Rows are points. The ring and each string are closed loops that go straight from each point to the next, and from the last back to the first. Before rounding, they use only three directions, however many columns there are. Count how often each string passes through the ring. Passing back the other way cancels.
In the rows, zero is written as 128.

Ring (8 x 3):
[[191 157  82]
 [174 168 112]
 [135 151 133]
 [102 131 137]
 [ 77 110 124]
 [ 87 103 104]
 [123 109  84]
 [171 133  74]]
String:
[[115 121 160]
 [135 103 141]
 [128 101 144]
 [107 104 159]
 [ 78 148 148]
 [ 85 171 127]
 [122 148 112]
 [144 131 119]
 [169 127 128]
 [198 156 132]
 [189 141 117]
 [175 118 113]
 [143 146 103]
 [163 192  92]
 [185 215  87]
 [212 178 100]
 [201 180 106]
 [171 208 108]
 [134 178 108]
 [127 164 110]
 [114 178 123]
 [107 159 155]]
Times through: 0

Ring (10 x 8):
[[115 152 159  85 169 113 152 124]
 [106 161 141 155 161 139 111 113]
 [103 167 123 184 147 151  93 113]
 [101 175  95 193 123 156  87 121]
 [ 99 174  81 173 105 145  97 133]
 [ 95 167  82 143  97 126 112 142]
 [ 93 155  99  99 102 102 136 149]
 [101 146 127  47 123  83 167 151]
 [110 145 144  27 141  82 181 147]
 [116 147 156  33 158  91 181 139]]
String:
[[ 95 155 119 129 128 117 120 132]
 [110 175  78 121 100 132 129 145]
 [115 191  43 148  78 154 115 148]
 [ 96 179  64 192  91 152  85 134]
 [ 75 162  94 220 107 141  64 123]
 [ 99 165 104 151 121 133 110 130]
 [112 172  98 131 121 137 124 134]
 [ 77 154 115 195 123 129  79 121]
 [ 87 170  86 212 108 151  72 123]
 [104 189  53 209  91 170  78 131]
 [113 185  64 159  98 155 109 138]
 [109 169  98 124 117 131 127 137]
 [ 87 154 115 153 123 119 105 130]
 [ 77 158  86 174  93 121  89 138]
 [ 76 156  80 155  83 111  99 146]
 [ 70 144 112 154 107 102  99 137]
 [ 82 148  93  94  87  88 135 157]
 [109 158  91  29  94  87 179 166]
 [113 159 107  46 114  98 171 154]
 [ 94 152 125 117 130 110 127 134]
 [ 81 139 132 105 124  89 129 139]
 [ 87 136 130  47 115  68 163 155]
 [ 88 135 129  33 112  62 170 159]
 [ 84 142 129 102 123  91 132 140]
 [105 158 119  98 129 113 141 138]
 [117 161  99  34 107  96 179 159]
 [ 98 154  94  63  94  90 157 159]
 [ 85 153  89 103  87  95 130 154]
 [ 75 148 114 155 113 108 100 134]]
Times through: 0

Ring:
[[199 138 101 114 211 129 168  88 143 151 109 162 139 135]
 [147 136 103 115 216 139 168 111 152 177 101 149 156 147]
 [ 98 124 115 124 189 145 154 140 157 181 106 133 167 151]
 [ 71 111 124 133 156 146 139 156 156 171 117 120 164 147]
 [ 62  89 126 146  98 138 114 155 144 138 145 103 132 125]
 [ 91  79 120 151  66 126 102 134 129 105 166 101  98 103]
 [126  79 119 151  59 118 102 118 121  86 172 108  85  94]
 [191  95 123 142  84 111 116  99 120  75 163 135  94  95]
 [216 108 122 135 114 112 130  92 124  84 150 149 107 103]
 [225 128 112 121 170 118 154  84 133 116 127 163 126 119]]
String:
[[ 92 101 103 136 135 135 130 124 139 147 138 113 115 122]
 [ 31  98 100 137 143 147 130 146 149 177 131  96 127 134]
 [ 36 102 111 136 147 149 132 157 154 179 124 103 146 142]
 [ 19 103 111 136 153 153 134 163 158 190 120 100 152 147]
 [ 23 104 156 143 131 155 128 205 170 179 112 111 208 164]
 [ 71 105 150 141 125 144 128 179 159 154 121 121 186 149]
 [103 105 130 138 128 136 130 147 147 141 131 124 151 134]
 [110 102 102 135 135 132 131 116 136 140 140 117 110 119]
 [ 54  88 104 143 108 138 117 138 138 146 148  95 107 118]
 [ 34  77 130 154  70 139 101 168 142 132 155  89 127 121]
 [ 43  68 114 156  53 132  94 146 130 116 171  82  90 103]
 [ 71  66  92 154  51 123  93 112 116 101 184  81  49  84]
 [ 84  62 124 162  21 120  83 136 120  80 186  88  77  88]
 [121  84 147 153  60 124 103 149 134  92 159 117 130 111]
 [139  96 134 143  95 124 118 133 135 105 149 127 129 115]
 [151  97 107 139 106 120 122 102 125 105 155 124  93 103]
 [172  86  86 141  85 109 113  69 108  80 177 116  42  77]
 [172  93  88 137 103 113 121  73 113  92 167 121  55  86]
 [202  80  97 147  55 100 103  65 100  50 190 121  34  66]
 [200  80 127 152  41 103  99  95 110  45 184 127  72  78]
 [165  94 155 148  71 119 111 141 134  81 154 135 141 113]
 [178  80 138 153  40 109  98 115 117  55 177 125  94  88]
 [177  70  97 153  33 101  93  73  98  46 199 108  25  61]
 [147  72 134 157  29 112  91 122 117  60 183 112  85  86]
 [131  94 151 148  81 126 113 152 140 101 148 127 148 121]
 [129  96 125 142 100 126 119 128 134 112 149 122 120 114]
 [111  85  99 144  89 123 112 107 123 109 165 105  76  97]
 [ 62  67  87 152  60 126  96 112 118 110 180  79  49  87]
 [ 44  76 139 156  61 137  99 172 142 123 156  93 133 120]
 [ 74  93 149 148  93 138 115 174 151 133 138 114 164 135]
 [113 104 129 138 123 133 128 141 144 134 134 125 144 129]]
Times through: 4
String, 26 rows:
[[236  92 112 142  70  99 113  68 106  47 178 140  60  75]
 [217  98 146 144  75 108 116 111 124  61 160 148 119 100]
 [195 101 153 144  85 115 119 129 133  78 150 147 142 113]
 [161 105 139 139 111 124 127 131 138 107 140 139 143 122]
 [161 104 116 136 119 122 129 108 131 109 146 133 111 111]
 [176  92 101 140  93 112 118  84 115  85 167 125  69  89]
 [176  67  90 153  31 100  91  65  95  44 203 105  13  56]
 [134  65 120 159  18 110  85 112 111  57 193 101  60  76]
 [113  84 154 154  58 126 103 159 138  94 157 117 141 116]
 [125 100 133 141 108 129 123 138 140 119 142 126 137 122]
 [117  96 109 139 113 128 123 118 133 124 148 116 106 113]
 [ 57  79  96 147  89 133 108 126 130 131 162  88  82 105]
 [ 17  77 107 150  86 141 105 153 139 147 155  80 105 117]
 [ 16  85 148 152  86 148 108 196 157 152 137  95 170 142]
 [ 72  98 158 146 104 142 119 184 157 141 129 119 184 145]
 [109 103 129 139 123 134 128 143 145 135 134 124 145 130]
 [126 105 115 135 131 130 132 122 138 132 137 126 124 122]
 [116 103 130 139 120 132 127 140 143 130 136 125 143 128]
 [113  97  97 137 123 129 126 108 131 130 148 113  94 110]
 [ 78  78  93 147  82 127 107 114 124 118 168  92  69  97]
 [ 69  59  92 158  34 121  86 111 112  91 192  76  40  78]
 [104  67 121 158  31 118  89 126 118  78 184  96  75  87]
 [132  89 156 151  65 124 107 155 138  91 153 125 146 117]
 [145 104 128 138 118 126 128 127 138 117 140 132 133 121]
 [166  97 105 138 106 117 123  93 122  98 158 127  86  99]
 [204  91  99 140  85 106 116  69 109  68 174 130  55  79]]
Times through: 4

Ring, 6 rows:
[[170 116 141 114 108 123 136 148 151 111 134 132 138 109]
 [111 140 208 131 121 142 189 100 115 203 144  91 140 112]
 [123 137 187 147 123 147 173  89 136 222 142 109 138 140]
 [156 130 105 142 132 131  97 113 165 158 127 141 117 175]
 [132 142  87 122 152 116  63 127 136 112 118 119  94 175]
 [165 123  99 110 126 113  89 154 148  81 124 133 116 135]]
String (31 x 14):
[[129 145  84 139 156 124  62 106 146 149 119 125  93 200]
 [106 154 100 131 164 122  69 105 122 146 119 105  88 189]
 [127 147  64 127 164 114  37 120 138 112 113 122  82 199]
 [172 125  65 125 136 116  57 141 168  95 118 149 105 175]
 [175 121  86 125 126 119  81 141 167 104 123 148 117 158]
 [133 137 121 124 139 123 101 124 134 132 126 116 111 152]
 [158 127 105 122 129 120  93 137 151 112 125 133 116 149]
 [200 109  69 115 116 112  71 164 180  66 121 163 121 146]
 [190 114  67 106 123 106  63 170 166  47 119 152 114 141]
 [199 109  65  98 117 102  63 183 167  26 119 155 117 128]
 [199 107  83  98 110 105  82 182 165  35 123 152 125 115]
 [127 137 139 110 135 118 116 135 118 114 129 103 115 126]
 [136 133 144 118 128 124 127 130 129 131 132 111 122 128]
 [169 119 132 125 113 127 128 136 159 131 133 137 134 130]
 [192 106 141 119  95 127 147 151 170 116 137 148 150 105]
 [198 103 145 123  90 130 154 148 176 126 139 153 155 105]
 [147 128 152 127 119 131 142 123 142 153 135 121 133 128]
 [103 146 176 126 137 133 150 105 109 177 136  89 121 131]
 [121 139 161 128 132 132 140 111 125 167 134 104 123 137]
 [163 119 168 134 104 138 166 120 157 172 141 132 148 119]
 [130 131 210 140 110 148 199  98 134 217 147 107 152 113]
 [102 143 231 145 119 153 212  79 117 249 149  88 147 118]
 [146 126 184 144 110 146 179 101 151 209 143 123 148 129]
 [155 125 148 136 117 135 141 117 155 167 136 130 135 139]
 [108 146 167 135 138 136 143  97 120 190 135  97 120 146]
 [103 148 181 147 138 145 158  80 124 227 138  97 125 155]
 [169 120 145 158 111 148 148  97 181 211 138 150 143 162]
 [197 110 116 157 104 143 128 111 203 185 134 171 144 167]
 [220 102  89 157 100 140 108 122 221 165 131 190 144 175]
 [188 114 102 142 114 132 106 126 187 148 129 161 132 163]
 [181 121  77 146 128 130  77 119 188 146 123 162 117 189]]
Times through: 0

Ring:
[[134 109 145 148 151  84 157  88 119 139 125  87 112  99]
 [150 122 131 135 160 114 125  88  98 167 104 106 117  73]
 [155 134 121 125 160 143 100 102  86 177  90 118 129  77]
 [154 146 108 112 157 178  94 131 104 166  92 139 140 113]
 [143 147 105 110 150 188 115 156 138 136 112 148 144 161]
 [125 141 118 118 137 174 129 169 147 108 122 127 151 201]
 [109 130 140 132 124 143 129 163 126  95 120  85 158 214]
 [105 117 157 147 123 104 137 138 109  98 119  56 150 191]
 [115 108 157 152 135  83 155 109 115 113 126  63 129 147]]
String:
[[170 142 112 117 169 158  75  93  64 205  72 129 130  43]
 [160 138 107 117 166 161 118 113 121 170 105 148 122  88]
 [168 159 103 104 161 200  39 125  49 205  54 136 154  76]
 [150 149 113 112 151 182  74 136  81 169  79 125 152 119]
 [146 151 113 112 147 186  75 145  86 160  82 123 157 136]
 [154 159  88  97 157 219 103 166 144 148 106 176 146 156]
 [146 147  95 106 155 195 141 163 176 126 131 173 133 171]
 [136 136 114 119 148 163 141 149 153 122 127 138 135 166]
 [127 140 125 121 137 165 111 156 118 123 107 111 154 180]
 [115 145 127 119 125 180 101 181 115 105 104 101 172 222]
 [106 140 130 122 121 172 126 190 143  82 123 102 168 249]
 [104 135 146 132 116 150 102 171  97  98 102  67 174 224]
 [119 128 140 134 132 135 124 143 112 115 112  86 150 177]
 [125 122 131 134 143 127 162 135 156 109 138 113 128 168]
 [103 115 154 146 124 106 152 142 128  88 130  65 146 201]
 [101 109 162 153 123  88 157 132 123  88 131  53 142 193]
 [119 112 144 144 140 100 170 121 147 105 140  91 123 160]
 [125 123 142 138 139 119 128 123 106 128 111  84 139 146]
 [125 121 146 141 138 113 122 118  95 131 106  76 140 140]
 [132 116 136 140 149 107 161 110 140 126 132 104 118 129]
 [137 104 139 148 158  78 188  84 154 131 145 106  96  97]
 [143 103 145 152 160  69 166  65 118 153 126  91  98  63]
 [139 120 145 142 148 104 108  91  70 162  92  75 132  87]
 [136 127 136 134 146 126 112 113  91 148  99  92 137 118]
 [141 129 134 133 148 129 103 109  81 159  92  93 138 105]
 [160 135 126 127 162 138  76  88  53 197  71 104 133  50]]
Times through: 0

Ring, 8 rows:
[[163 120 154 167  97 136  87 160 125 146 158 179 145 188]
 [145 114 155 157 122  92  89 163 106 149 151 200 150 162]
 [109 126 162 133 130  89  85 158 103 129 136 203 130 142]
 [ 87 147 167 115 123 111  90 148 108  97 121 181 112 130]
 [108 159 160 124 121 113 124 138  99  70 111 140 129 113]
 [155 160 148 153 118 109 162 133  89  62 113  99 165 107]
 [175 153 146 166 105 127 154 137 101  78 126 100 169 132]
 [173 138 151 169  88 155 114 148 124 114 146 136 150 177]]
String:
[[132 152 157 140 107 132 119 141 110  86 124 137 135 138]
 [159 145 148 159 124  94 148 142  89  88 125 126 170 118]
 [206 158 133 183 135  67 218 128  60  50 110  58 220  75]
 [203 154 136 183 123  89 197 132  75  64 118  72 206  99]
 [181 141 143 172 123  90 161 142  86  91 128 115 186 119]
 [150 144 155 153  95 149 111 146 120 103 137 140 138 163]
 [152 144 157 155  75 184  93 147 139 111 146 142 124 192]
 [150 140 161 155  58 215  68 152 159 127 156 156 107 222]
 [136 138 160 147  91 157  86 151 130 119 144 165 122 179]
 [167 130 149 167 113 108 124 151 103 118 141 150 165 150]
 [190 115 146 184 109 107 116 159 108 144 157 162 176 171]
 [177 104 152 179  96 131  76 168 128 172 171 198 152 206]
 [137 114 163 153  89 154  50 166 141 164 165 213 116 211]
 [130 125 161 146 101 136  73 159 127 140 150 194 124 181]
 [151 124 152 159 124  89 112 155  98 127 141 173 159 144]
 [157 109 149 166 146  45 116 162  82 146 146 195 178 131]
 [128 105 157 149 148  46  89 167  88 157 147 226 156 137]
 [ 91 128 170 122 110 129  53 160 127 137 143 219 100 172]
 [ 80 128 170 115 125 104  58 160 115 133 136 226 103 153]
 [ 90 132 165 120 141  73  89 155  94 116 126 205 126 121]
 [ 83 141 166 114 134  89  89 151  99 104 121 195 117 122]
 [ 29 156 183  78 106 156  39 149 135  96 118 214  53 154]
 [ 98 148 166 121 104 144  82 148 123 101 128 174 105 155]
 [136 141 156 145 117 111 116 147 104 102 130 154 144 137]
 [130 158 151 138 143  68 163 135  72  60 104 119 165  78]
 [110 176 156 122 129 102 159 127  84  36  94 103 142  80]
 [115 170 159 126 110 136 134 132 104  54 107 114 128 115]]
Times through: 3

Ring (6 x 14):
[[131 106  95 202  80 124  83 162 150 122 172 121  91  88]
 [118 165 130 150 149 104 145 131 127 137 190 136 106 118]
 [123 172 170  98 178 111 176 114 108 136 163 146 129 152]
 [134 135 194  69 160 132 169 116 100 122 108 146 147 172]
 [111  93 142 122  84 129 110 147 116 116  94 112 121 121]
 [116  81 106 174  56 128  77 165 136 115 121 107 101  92]]
String (24 x 14):
[[105  78  87 194  39 122  63 173 142 117 127  96  90  74]
 [106 100  99 179  66 117  84 162 136 122 139 105  95  85]
 [120 120 130 146 106 121 117 144 126 124 142 123 111 115]
 [106 115  93 188  78 110  90 159 140 127 162 109  90  82]
 [148  91  68 249  58 130  54 176 171 119 196 123  77  70]
 [141 125  94 211 101 121  93 156 155 127 201 133  89  91]
 [ 97 176 102 174 136  87 135 137 132 144 210 122  89  91]
 [103 154 131 138 133 102 140 133 120 135 164 123 108 114]
 [112 154 141 129 142 108 147 130 118 134 162 130 114 125]
 [ 94 199 153 104 184  87 185 111 105 147 183 134 117 133]
 [133 195 188  81 213 110 202 100 104 140 177 161 137 171]
 [143 153 174 104 170 125 166 118 114 128 155 153 133 159]
 [114 146 146 123 138 112 145 130 116 131 150 130 118 129]
 [101 185 151 110 171  94 174 117 109 142 175 134 117 132]
 [100 214 147 117 197  83 189 109 111 151 210 141 112 130]
 [134 166 137 150 159 111 149 128 130 136 197 146 110 127]
 [140 143 120 176 131 119 122 141 141 130 194 141 102 114]
 [120 142  80 218 101 104  96 156 153 134 215 123  79  76]
 [108 127  96 186  91 108 100 154 140 130 174 114  90  85]
 [126 110 119 166  94 124 103 151 135 122 149 123 105 107]
 [151  66 103 201  54 146  62 171 153 109 139 123 100  97]
 [123  59  78 216  23 134  43 182 154 111 131 101  86  70]
 [102  90  93 184  51 118  74 167 138 120 131  99  92  79]
 [105 105 110 164  76 117  95 156 131 123 134 107 101  94]]
Times through: 0
